Every row gives one point. To make a cloud, some directions were put in groups of two or more. Within a group, all points are equally far from the middle, so they leave a hole (a ring in 2 directions, a hollow ball in 3). The other directions are filled evenly. Then the cloud was stretched, turned, moved and blurred a little. Count the holes, and give their numbers of directions, smallest first.
(in the rows, 128 means zero)

Cloud:
[[171 100  90]
 [150  90 101]
 [ 88 168 154]
 [130 161  95]
 [147  86 161]
 [103  86 108]
 [154 150 171]
 [108  99  97]
 [147 128  82]
 [166  91 159]
 [140 123 180]
 [158 181 117]
 [ 98 140 184]
 [165  85 110]
 [ 95 145  98]
 [147  84 109]
 [171  95  95]
 [168 103  88]
 [155 138 175]]
Holes: 1 (2)

Cloud (27 x 4):
[[132 130 163 129]
 [121  73 149 143]
 [167  68 115 145]
 [116 129 127 180]
 [186 101 127 121]
 [125 139 151  96]
 [170 116 195 103]
 [104 145 137  68]
 [111 151 144  94]
 [135  65 129 138]
 [122 189 152 111]
 [154 164 143 105]
 [148 106 200 122]
 [114 141 155 134]
 [170  97 175  98]
 [159 119 149 149]
 [ 59 137 152 143]
 [170 104 134 165]
 [122 159 145  88]
 [156  74 179 109]
 [ 98 178 165 117]
 [ 93 173 165  94]
 [114  87 144 109]
 [ 92 154 149  72]
 [ 67 138 128 118]
 [ 88 180 198  94]
 [131  90 158 152]]
Holes: 0

Cloud, 31 rows:
[[142 187  95 162]
 [ 98 112 105 115]
 [139 101  78 115]
 [175  98 114  95]
 [122 135 165 105]
 [142 159 145  96]
 [149 182  85 114]
 [107  87 144 125]
 [ 86 132 127  74]
 [106  96 154 113]
 [108  96 100  74]
 [151 170  73 110]
 [ 81 149 131 101]
 [122 190 150 154]
 [142  97  67  69]
 [152 152  63  96]
 [115 182 148 110]
 [103 199 111 115]
 [ 93 188 150 139]
 [ 81 154 124 113]
 [136 147 162 131]
 [107 103 101 120]
 [163  83 113 131]
 [ 93 177 100 104]
 [ 87 146 108  97]
 [ 89 107 139 134]
 [128 165 163 149]
 [115  94  89  61]
 [120 203 112 125]
 [132  72 107  91]
 [173 125  76 105]]
Holes: 1 (3)

Cloud, 48 rows:
[[124 133 131  94  93  89]
 [141 123  86 138 161 116]
 [ 82 110 150 147 157  87]
 [ 93 129 142 189 103  82]
 [129 185 146 129  97  83]
 [102  90 133 135  77  79]
 [103 148 113 175 123  77]
 [106 114 128 162  79  59]
 [139 109 144 134 175 106]
 [106 165 110 154  64  68]
 [147 192 184 117 109  90]
 [159 110 151  81 111  98]
 [158 121 106 151 166  79]
 [113  79  99  92 143  88]
 [131 127 132  74 122  87]
 [108 116 182 125 115  43]
 [100 163 175  73 150 138]
 [132 126 101  47  84 159]
 [ 79 173 107 149 129 108]
 [ 63  89 125 142 141  89]
 [ 79  91 165 129  84 111]
 [ 83 161 119 157 111  86]
 [153 113  99 129  90 103]
 [100 153  73 150 136 188]
 [121 169 139 110 182 137]
 [134 116 131 147 162 102]
 [ 92  81 128 155  98 143]
 [152 109  89 129 170  49]
 [112 115 156 143  82  57]
 [152  89 146 114 133  93]
 [150 166 146  65 151 102]
 [163 161 106  86 161  98]
 [119 211 130 152 144 132]
 [ 87 103 113 127 117 180]
 [ 90  83  81 130 116 114]
 [120 191 121 134 128  82]
 [151 176  99 151  90 134]
 [ 85 146 168  91  97 146]
 [ 92 127  93 113  98  99]
 [ 88 134 188 119 106 144]
 [127 172 155 122 140 101]
 [ 93 132  99 103  83 107]
 [117 114 173  89 145  85]
 [ 82 151 149 168 121 134]
 [ 84 136 170 155 169  82]
 [100 106 169  96 121  78]
 [133  83 148 108 126 108]
 [138 114 120 145 171  72]]
Holes: 0

Cloud:
[[167  77 131 112 102  91]
 [146 121 159  61 102 152]
 [ 58 117 171 127 118 125]
 [ 82 159 104 145 160 124]
 [141 101 138 147  59 124]
 [115 146 119  81 191 128]
 [122  70 122 112 162 134]
 [138  70 166 148 143  85]
 [154 106 184 170 111 124]
 [ 67  96 156  91 172 109]
 [109  52 177 140 154 108]
 [106 149 138 164 167 137]
 [ 68  66 157 155 125 111]
 [106 137 123  72  78 110]
 [ 88 120  93 148 173  94]
 [115  81 143 103  67 105]
 [ 91 162 124 149 164 136]
 [109  60 153 151 168  99]
 [147 161 142 134  85 110]
 [ 85 123 160 106 156 173]
 [ 89 137 151 112 115  83]
 [116 152 163  95  72 130]
 [144  84 199 160  99 137]
 [110  67 198 103 131 114]
 [116  65 161 111  83  94]
 [ 88 152 171 122 164 146]
 [139 117 165  95  71 160]
 [145 100 150  63 110 147]
 [145 127 150  50 113 141]
 [153 103 151 116  80 161]
 [ 76  65 120 122 157 120]
 [164 111 178 143 136 103]
 [145 134  99 117  94  80]
 [174 134 121  84 127  91]
 [114 159 175 121  99 121]
 [ 45 127 127 110 150 128]
 [ 62 143 106 113 170 103]
 [ 62 112 104  84 142 128]
 [112  69 172  94  96  96]
 [117 121 162 185 147 131]
 [115 161  83 135 134 130]
 [142 178 114 103  97 132]
 [ 97 114 103  54 127 118]
 [124 179 101 106 127 144]
 [ 45 100 138 112 148 121]
 [125 131 149 152 184 132]
 [115 159 146  97  76 114]
 [151  89 135 106 126 156]
 [182 101 127 108 116  97]
 [ 91 130 134 175 144 100]
 [ 82  95 169 150 140 169]]
Holes: 3 (2, 2, 2)
